Every row gives one point. The ring and each string are closed loops that go straight from each point to the next, and from the last back to the first. Before rounding, they use only three directions, however many columns there are. Count how often each string passes through the ring. Passing back the other way cancels.

Ring (9 x 3):
[[ -3  48 -12]
 [ 10  58  13]
 [ 18  49  36]
 [ 17  10  53]
 [ -1 -29  48]
 [-26 -56  29]
 [-39 -58   7]
 [-38 -32 -20]
 [-22  11 -29]]
String (25 x 3):
[[-11  15  39]
 [  9  18  29]
 [ 51  33  16]
 [ 60  22  57]
 [  3 -21  76]
 [-45 -41  67]
 [-16 -10  24]
 [  9 -12  15]
 [-25 -29  26]
 [-65 -63  40]
 [-15 -12  14]
 [  4 -20 -13]
 [-23 -50 -33]
 [-78 -67 -23]
 [-49 -35 -47]
 [-47 -14 -51]
 [-63 -11 -11]
 [-37  -1   7]
 [ -1  21  -7]
 [ 29  62 -33]
 [ 20  95 -26]
 [-11  69  13]
 [-17  39  29]
 [ -1  21  19]
 [-14  12  30]]
Times through: 3

Ring (9 x 8):
[[ 54 -41  11   5  17  38  -5  15]
 [ 56 -29  40  18  24  22  -2  24]
 [ 39   0  64  25  24  -9  -7  34]
 [ 19  24  68  27  26 -26 -10  29]
 [-14  56  52  22  25 -38 -15  12]
 [-23  49  27   2   9 -39 -24  14]
 [-10  24  11 -15  -7 -33 -31  26]
 [ 17 -15  -3 -23 -13  -8 -28  32]
 [ 35 -32  -5 -16  -4  16 -19  25]]
String (16 x 8):
[[ -6  33  41  -2  -1 -49 -29  38]
 [ 14  10  37   2   5 -25 -21  34]
 [-15  53  37  24  33 -19 -10  -5]
 [-46  95  40  36  48 -30  -7 -29]
 [-43  79  36  12  18 -53 -24   4]
 [-49  70  12  -8   1 -55 -33   9]
 [-19  21  -6 -31 -23 -41 -40  33]
 [ 21 -30  -4 -46 -42 -33 -44  67]
 [ 41 -48  -3 -36 -30  -7 -33  58]
 [ 32 -19  20  -9  -3  -6 -21  38]
 [ 31 -16  22  -5   1  -4 -19  34]
 [ 47 -45  13 -25 -21  -7 -29  58]
 [ 26 -12  18  -7  -1  -6 -21  32]
 [  9   3  -1  -4  10   8 -16   4]
 [-15  25  -4 -15  -2 -20 -27  11]
 [-37  59  15  -7   2 -48 -31  12]]
Times through: 2
String:
[[  7  15  24   4  12 -12 -17  16]
 [ 14   1  29 -16 -15 -39 -32  53]
 [ -4   0   0 -44 -41 -53 -48  61]
 [ 12 -18  -2 -45 -42 -42 -46  66]
 [ 23 -12  21 -16 -12 -22 -28  47]
 [ 21  -7  13  -5   4  -1 -18  23]
 [ 26 -11  20  -6   1  -5 -20  31]
 [ 45 -42  12 -21 -16  -2 -26  52]
 [ 64 -67 -14 -13   3  52  -9  19]
 [ 63 -56 -11   8  28  74   5  -9]
 [ 74 -64  12   3  15  50  -2  23]
 [ 68 -47  17  22  36  63   9  -1]
 [ 65 -38  30  28  39  53   9   2]
 [ 75 -45  54  20  22  22  -2  40]
 [ 44 -18  50   4   3 -17 -18  52]
 [ 28   2  40  15  20  -2 -10  22]
 [ 32  13  62  37  40   2   1  13]
 [ 30  24  88  39  34 -27  -5  34]
 [ 12  41  81  39  37 -31  -6  22]
 [ -1  47  53  36  43 -11  -3  -5]
 [ 15  12  39   7  11 -20 -18  29]
 [ -1  36  40  19  25 -19 -12   9]
 [-31  75  39  31  41 -24  -8 -18]
 [-40  79  42  15  20 -54 -22   6]
 [-46  80  24  15  26 -37 -18 -13]
 [-17  43  18   9  20 -17 -16  -2]]
Times through: 0

Ring, 10 rows:
[[ 13   7   1 -27  -9   5  -5   6   1  -9   4  -5 -13 -11]
 [ 17  -8   8 -25 -15  -1 -24  16 -12   2  -7  -9 -20 -13]
 [ 19 -17  13 -24 -17  -7 -30  29 -20   3 -14  -7 -20  -8]
 [ 19 -24  16 -16 -14 -16 -29  45 -27  -3 -20   2 -11   4]
 [ 15 -19  11  -3  -8 -18 -21  40 -24  -7 -14   6   1  12]
 [  5  -2  -4  22   4 -15   0  14 -12 -14   4  10  21  19]
 [  1   8 -12  28   8 -11  10   0  -4 -18  13  11  27  19]
 [  1  19 -13  14   9  -4  20  -5   7 -23  19  11  23  14]
 [  4  20  -9  -4   5   0  18   0   9 -24  17   9  13   7]
 [ 10  15  -2 -24  -4   4   7   6   7 -18  10   2  -4  -4]]
String, 27 rows:
[[  9  -2  -1   4  -2  -9  -5  15 -10 -11   2   5   8   9]
 [ 10  -4   3   3   1 -15   0  30 -12 -19  -2  13  14  19]
 [  1   6  -9  33  13 -18  17  14  -6 -26  11  20  38  32]
 [ -8  20 -27  56  17  -7  22 -29   4 -17  29  10  44  22]
 [ -4  18 -24  43  10  -1  12 -35   3  -8  26   0  29   8]
 [  7   5  -4   3  -1  -5   0   6  -4 -12   7   4   8   6]
 [  8  15   1 -18   6  -7  24  30   7 -36   9  21  15  19]
 [  8  22   1 -27   6  -3  30  29  14 -41  12  22  13  17]
 [  4  28  -8 -16   7   3  30   4  18 -34  21  13  13   9]
 [ 13  18   6 -44  -1   1  19  31  12 -34   6  14  -3   5]
 [ 14   8   6 -34  -5  -1   6  27   3 -23   2   8  -6   2]
 [  6   9  -7   1  -2   0   0  -6   0  -9  11  -1   4  -1]
 [ 12   2   3 -17  -6  -4  -4  18  -5 -13   1   3  -3   1]
 [ 21  -1  16 -56 -14   0  -8  42  -3 -17  -9   3 -23  -7]
 [ 21   0  14 -60 -19   7 -16  26  -1  -8  -7  -7 -34 -20]
 [  9   6  -7  -6 -10   7 -14 -19  -2   5   9 -15 -12 -18]
 [  4   7 -13  17  -4   2  -9 -24  -4   3  13 -10   3  -8]
 [ 16 -10   6 -21 -17   1 -29   9 -14   8  -7 -14 -23 -17]
 [ 31 -32  33 -66 -29  -9 -46  67 -28   2 -35  -6 -44 -14]
 [ 23 -20  21 -39 -18 -11 -28  50 -21  -5 -21   0 -23  -3]
 [ 10  -4  -1   3  -6  -5 -14   6 -12  -2   1  -3   0  -1]
 [  9  -8  -3  12  -7  -7 -20   1 -16   4   0  -6   0  -2]
 [ 22 -31  21 -18 -16 -19 -37  53 -33   0 -26   1 -14   5]
 [ 29 -41  37 -44 -19 -27 -38  95 -39 -11 -41  13 -20  14]
 [ 20 -24  20 -20 -11 -21 -23  61 -27 -12 -22  11  -6  14]
 [  8  -2  -2   7  -3  -8  -7   8 -10  -8   3   2   7   6]
 [  3   3 -12  27   1  -7  -4 -10  -9  -4  11  -1  16   7]]
Times through: 0

Ring:
[[ 30   4  16  11  -4  34 -16  13  24 -13  -6 -39 -52  -4]
 [ 28  10  31  12 -15  40 -22   6  33 -27  -5 -52 -60  -9]
 [ 13  21  38  14 -20  37 -27  -6  27 -34  -1 -49 -45  -9]
 [ -2  27  29  15 -13  32 -28 -13  10 -29   4 -34 -21  -4]
 [-23  29   5  16   6  17 -24 -17 -22 -10   9  -3  18   6]
 [-35  22 -19  17  19  -2  -9 -17 -46  13   4  22  45  12]
 [-36  14 -31  18  22 -14   3 -15 -55  27  -3  31  52  13]
 [-28   3 -36  18  22 -20  14  -8 -52  36 -12  30  43  12]
 [ -1  -4 -26  15  18  -4   9   6 -26  27 -13   9   6   7]
 [ 15  -3 -12  13  12  12   0  13  -6  13 -10 -10 -19   4]]
String, 27 rows:
[[-20  32 -12  13  31  26 -35  -7 -34  -5  23  14  31  16]
 [-42  33 -23  16  32   5 -23 -18 -55   9  18  32  60  18]
 [-52  19 -24  22  10 -24   8 -29 -60  25  -7  31  64  10]
 [-35  12 -18  20   5 -18  10 -20 -44  22 -12  17  40   6]
 [-18  12 -13  17  10  -1  -1  -9 -30  13  -6   7  20   6]
 [-24  13 -35  15  34  -2  -5  -4 -50  25   4  31  43  17]
 [-31   6 -50  17  40 -18   8  -4 -65  43  -2  46  59  20]
 [-35  -6 -59  19  33 -38  30  -6 -72  60 -18  51  63  17]
 [-10   3 -45  13  43  -1   0  10 -48  35   1  33  33  19]
 [ -1   0 -40  12  39   3  -1  13 -38  31   0  25  20  16]
 [  7 -12 -43  13  33  -6  14  18 -33  41 -13  20   9  13]
 [ 18  -7 -29  11  29  11   1  21 -16  25  -7   4 -11  10]
 [ 25   2 -17   9  31  31 -18  24  -5   8   5  -6 -22  10]
 [  9   7  -2  13   8  19 -11   6  -3   1  -4 -14 -17   3]
 [  8  10   0  13   9  23 -15   5  -3  -2   0 -14 -16   3]
 [ 47   8  12   6  16  58 -36  29  31 -21  11 -40 -64   2]
 [ 57   4  38   7 -13  59 -30  24  57 -35  -3 -70 -95 -11]
 [ 24   3  39  15 -36  24  -4  -2  38 -22 -22 -61 -66 -17]
 [ 12   6  32  16 -32  17  -3  -8  25 -17 -20 -49 -47 -14]
 [ 25  12  57  15 -46  35 -16  -8  51 -40 -17 -75 -76 -21]
 [ 23  20  60  14 -41  45 -28  -9  51 -49  -7 -75 -73 -19]
 [  5  18  44  17 -36  25 -15 -16  28 -32 -12 -54 -44 -15]
 [ -4  14  14  16 -11  14  -9 -10   0  -9  -8 -23 -14  -4]
 [ -1  24  11  13   6  31 -29  -4  -2 -17   9 -18 -10   3]
 [ -7  18   7  15   1  18 -16  -8  -8  -8   0 -14  -4   2]
 [-17  15  11  19 -15   1  -2 -19 -11  -3 -13 -16   1  -4]
 [-11  19   0  15   8  15 -16  -8 -16  -3   3  -5   6   5]]
Times through: 2
String, 28 rows:
[[  9 -12 -41  13  32  -4  13  18 -30  39 -13  17   5  12]
 [  9   2 -33  10  39  15  -9  18 -26  22   4  15   5  15]
 [ -3   7 -10  15  11   8  -4   0 -17  10  -6  -2   1   5]
 [-13  -2 -14  18  -1 -15  18  -8 -25  24 -23   2   9   1]
 [-28 -11 -39  21   8 -40  38 -11 -51  50 -32  27  39   6]
 [-39  -3 -56  20  30 -39  29  -9 -72  57 -18  50  66  16]
 [-23  14 -40  14  42   1  -9   0 -54  27   9  37  48  20]
 [-20  16 -21  15  23   3  -9  -6 -38  15   3  17  30  12]
 [-40  27 -35  16  41   1 -18 -12 -63  19  17  42  66  22]
 [-31  31 -21  14  34  15 -28 -11 -47   4  21  26  47  18]
 [-13  25  -7  13  21  23 -27  -5 -24  -5  14   4  17  11]
 [-13  17   4  16  -1   9 -10 -12 -14  -3  -4  -9   4   1]
 [-22  19  17  19 -19   2  -4 -24 -11  -8 -11 -18   4  -5]
 [-20  35  24  16  -8  25 -30 -22  -6 -26   9 -20   4   0]
 [-10  41  18  12  13  45 -50 -10  -6 -32  27 -15   2   7]
 [ -5  29   5  12  17  36 -37  -3 -10 -17  19  -9   1   8]
 [-17  40  11  13  15  38 -46 -12 -15 -26  26  -7  13   9]
 [-13  30   0  13  20  29 -34  -7 -20 -12  18   0  14  10]
 [-12  15   0  16   2   9  -9  -9 -16   1  -4  -7   5   3]
 [-33  18  -7  19   2  -8  -1 -22 -35  10  -7   9  33   5]
 [-45  15 -20  21   5 -24  11 -26 -52  24 -12  24  53   7]
 [-26   7 -10  20  -4 -16  13 -18 -31  18 -18   5  22   1]
 [-47   2 -43  22  16 -41  29 -20 -69  49 -21  43  66  12]
 [-34  -1 -51  19  31 -30  21  -7 -66  50 -13  45  58  16]
 [-11   5 -35  14  33   0  -1   5 -41  28   0  24  27  15]
 [ -1  11 -13  13  19  16 -13   3 -19   7   2   1   3   8]
 [ -7   0 -12  17   2  -6  11  -4 -20  19 -18  -1   3   2]
 [ -3 -16 -30  18   7 -22  30   4 -28  40 -30   8   5   3]]
Times through: 4

Ring, 9 rows:
[[ -4 -34 -19   7 -19   8   6 -15  30  21  -9  14  -5  -3]
 [ -2 -20   0  17 -21   5  13   1  17  12   0  -1  -2   2]
 [  5 -10  12  14  -8   0  11   3   5   8   8  -6   4   5]
 [ 14   4  21   7  11  -7   9   3  -7   2  19  -7   9   7]
 [ 18  16  22  -1  24 -12  11   3  -8  -5  26  -3   6   8]
 [ 18  13  11  -9  30 -12   9  -5   0  -3  23   8   1   6]
 [ 17  -8 -12 -22  34  -7  -4 -29  13  11  10  25   1   0]
 [ 13 -31 -31 -26  28   0 -14 -47  24  25  -6  35   2  -5]
 [  5 -40 -33 -15   8   5  -9 -41  31  28 -12  31  -1  -6]]
String:
[[  2 -12  -7   4  -5   0  13  -5  22   8   5  12  -8   0]
 [ -5 -30 -27   2 -16   6  10 -16  38  18  -8  23 -14  -5]
 [ -3 -16 -11   9 -16   3  16  -2  27   9   1  11 -11   0]
 [  7 -20 -10  -4   7   0   1 -19  16  16   1  14   1   0]
 [  3 -22 -10   2  -4   2   5 -14  20  15  -1  12  -2  -1]
 [ -9 -14  -3  22 -33   5  25  12  27   6   2   1 -14   1]
 [-12 -29  -6  27 -43  10  20   8  28  15  -7  -1  -9   0]
 [ -7  -7   6  25 -30   3  27  19  20   2   7  -5 -12   3]
 [  2 -11   3  11  -9   0  13   1  13   8   7   2  -2   3]
 [ 11 -20   1  -1   9   0  -4 -18   5  17   3   5  11   2]
 [ 13 -16   0  -5  15  -2  -3 -20   5  15   5   8  10   2]
 [  5   0  11  11  -4  -3  17   7   8   2  13  -2  -2   5]
 [  6  14  28  20  -6  -6  24  23  -3  -7  23 -15   0   9]
 [  6  15  24  17  -4  -7  25  22   0  -8  23 -11  -3   9]
 [  7   4  11   8   2  -5  17   7   6  -1  17  -1  -3   5]
 [ 23  -1  10 -15  38  -9  -7 -22  -8   9  16   7  15   5]
 [ 30  28  30 -13  51 -19   3  -4 -22  -8  35  -2  15  11]
 [ 12  27  23   6  14 -13  25  19  -1 -14  31  -4  -6   9]
 [ 19  33  22  -5  31 -17  21  11  -5 -16  36   1  -4   9]
 [ 10  22  12   2  12 -11  25  13   8 -12  26   4 -11   6]
 [  8   5   3   1   8  -6  17   1  13  -1  16   9  -8   4]
 [ 17 -13 -11 -19  31  -5  -7 -31  10  15   6  21   6   0]
 [ 26 -26 -30 -45  59  -6 -27 -64  14  27  -1  42  12  -5]
 [ 24 -37 -40 -48  57  -3 -32 -73  20  33  -8  48  12  -7]
 [ 13 -35 -40 -33  32   0 -17 -55  30  28  -9  43   1  -7]
 [  2 -13 -12   1  -3   0  12  -9  25   9   4  16 -10  -1]]
Times through: 2
String, 23 rows:
[[ 11 -42 -29 -20  19   4 -18 -49  22  32 -12  29   9  -6]
 [ -6 -17  -8  15 -25   4  20   4  28   8   1   7 -13   0]
 [-10  -8   1  25 -35   4  30  20  26   1   5  -1 -17   2]
 [  4 -13  -2   5  -3   0  10  -6  15  10   5   6  -2   2]
 [  8 -17  -1   1   4   0   2 -13  10  14   4   6   5   2]
 [ -1   1  13  21 -18  -1  25  18  11  -2  14  -7  -7   5]
 [  6   4  25  20  -9  -3  18  17  -3  -1  17 -15   4   8]
 [ 21  -9  20  -3  27  -6 -10 -17 -16  14  13  -6  25   6]
 [  6  12  31  23  -8  -5  23  25  -6  -6  22 -19   3  10]
 [  2   5  15  18 -12  -3  24  17   9  -3  16  -7  -6   6]
 [ 13 -15   3  -3  14  -2  -3 -18   3  14   6   6  11   2]
 [ 11 -22   6   3   6   1  -5 -17   1  19   2   0  15   3]
 [  5 -19  -2   4  -2   1   4 -11  12  15   2   6   4   1]
 [-10 -14   0  26 -36   5  26  16  25   6   2  -2 -13   2]
 [-16 -28 -14  26 -47  10  26  10  38  12  -8   5 -18  -2]
 [ -4 -16  -9  12 -20   3  18   1  27   9   1   9 -12   0]
 [ 10 -28 -17 -13  15   1  -8 -33  18  22  -3  21   5  -2]
 [ 16 -62 -54 -42  38   6 -38 -82  31  47 -24  51  13 -12]
 [ 19 -67 -63 -53  48   5 -44 -95  35  51 -27  61  13 -14]
 [ 23 -59 -52 -52  54   2 -44 -90  25  47 -21  54  18 -11]
 [ 13 -32 -26 -23  25   0 -15 -45  20  26  -6  30   6  -4]
 [ 16 -59 -52 -43  39   5 -36 -80  31  45 -22  51  11 -11]
 [ 15 -64 -52 -41  36   7 -38 -82  31  48 -25  49  14 -12]]
Times through: 0
